Each row of a before or after table is a point. One or more steps were done to the points. Then noise was added and the rows were shuffled. The steps act on how far a point lies along the listed directions, d1 being the first. What was done? A step turns or swaps two directions, mirrors them in a line or flattens them onto one, adds a multiple of one to another, or multiplies one. Angles are multiples of 10 degrees, from the lower direction toward the higher: turns from -170 to 170, lines from 10 to 170 but not 90. Use the fewest steps. Two steps may share a direction if one is a turn and the other turns, adds or multiplies; they go together, in the order done. Otherwise the lowest direction goes first.

Directions:
(1): -0.19  -0.51
(2): +0.51  -0.19
Before (11 x 2):
+0.63  -0.09
+0.51  -0.54
-0.24  +0.06
+0.61  +0.11
+0.50  -0.36
+0.60  -0.08
-0.42  +0.63
-0.40  +0.00
-0.32  -0.06
-0.28  +0.62
+0.60  -0.09
After (11 x 2):
+0.29  -0.48
-0.35  +0.59
-0.12  +0.19
+0.18  -0.30
+0.11  -0.20
+0.18  -0.32
-0.05  +0.16
-0.37  +0.65
-0.04  +0.10
+0.35  -0.62
+0.22  -0.35
Steps: flatten d1 and d2 onto the line at 50 degrees

Directions:
(1): -0.26  -0.33  +0.28  -0.59
(2): -0.68  -0.12  -0.22  +0.26
(3): +0.22  -0.46  -0.56  -0.11
Before (8 x 4):
+0.97  +0.01  +0.11  -0.42
+0.68  +0.20  -0.02  -0.04
+0.65  -0.09  +0.19  -0.41
+0.44  +0.22  -0.18  -0.09
+0.00  -0.11  +0.07  -0.40
-0.05  -0.39  -1.07  +0.36
-0.29  +0.42  -0.36  +0.70
-0.25  +0.23  -0.16  +0.17
After (8 x 4):
-0.27  +0.16  -0.20  +0.14
+0.34  -0.21  +0.31  -0.59
-0.44  -0.18  -0.60  +0.30
+0.21  -0.33  +0.39  -0.88
-0.19  -0.08  +0.02  -0.48
-0.82  +0.02  -0.29  +0.31
-0.18  -0.27  +0.21  -0.57
+0.36  +0.14  +0.01  -0.13
Steps: mirror d1 and d2 in the line at 120 degrees; multiply d3 by 0.4

Directions:
(1): -0.12  -0.54  -0.02  -0.53  +0.56  -0.04
(2): +0.19  +0.18  +0.01  -0.60  -0.32  +0.60
(3): +0.55  -0.10  +0.39  +0.34  +0.39  +0.40
(4): +0.57  +0.16  -0.68  -0.07  +0.18  -0.19
Before (10 x 6):
-0.56  +0.34  +0.42  +0.03  -0.59  +0.20
+0.00  +0.29  +0.09  -0.02  -0.31  +0.23
+0.06  -0.35  +0.69  +0.17  +0.17  +0.13
-0.33  +0.31  +0.16  +0.39  -0.20  -0.30
-0.44  +0.06  -0.46  -0.36  -0.57  -0.41
+0.32  +0.11  -0.26  +0.59  +0.09  +0.05
+0.37  +0.29  +0.22  +0.34  -0.03  +0.16
+0.52  +0.22  +0.11  +0.11  -0.33  -0.12
+0.52  +0.50  -1.65  -0.15  -0.41  -0.98
-0.23  -0.06  +0.60  +0.51  -0.36  +0.25
After (10 x 6):
+0.58  +0.15  +0.16  +0.14  -0.26  -0.08
-0.15  +0.04  +0.34  +0.40  +0.14  -0.25
-0.11  -0.33  -0.23  -0.46  -0.04  -0.16
-0.16  -0.08  +0.66  +0.53  -0.28  +0.24
+0.89  +0.01  -1.32  -0.19  +0.34  -0.61
+0.32  +0.12  -0.25  +0.65  +0.13  -0.02
+0.31  +0.33  +0.20  +0.34  -0.09  +0.14
-0.17  -0.14  +0.55  +0.27  -0.20  -0.08
+0.09  +0.23  +0.15  -0.13  -0.18  +0.35
-0.35  +0.11  +0.56  -0.11  -0.25  +0.43
Steps: flatten d1 and d3 onto the line at 140 degrees; multiply d2 by 1.3
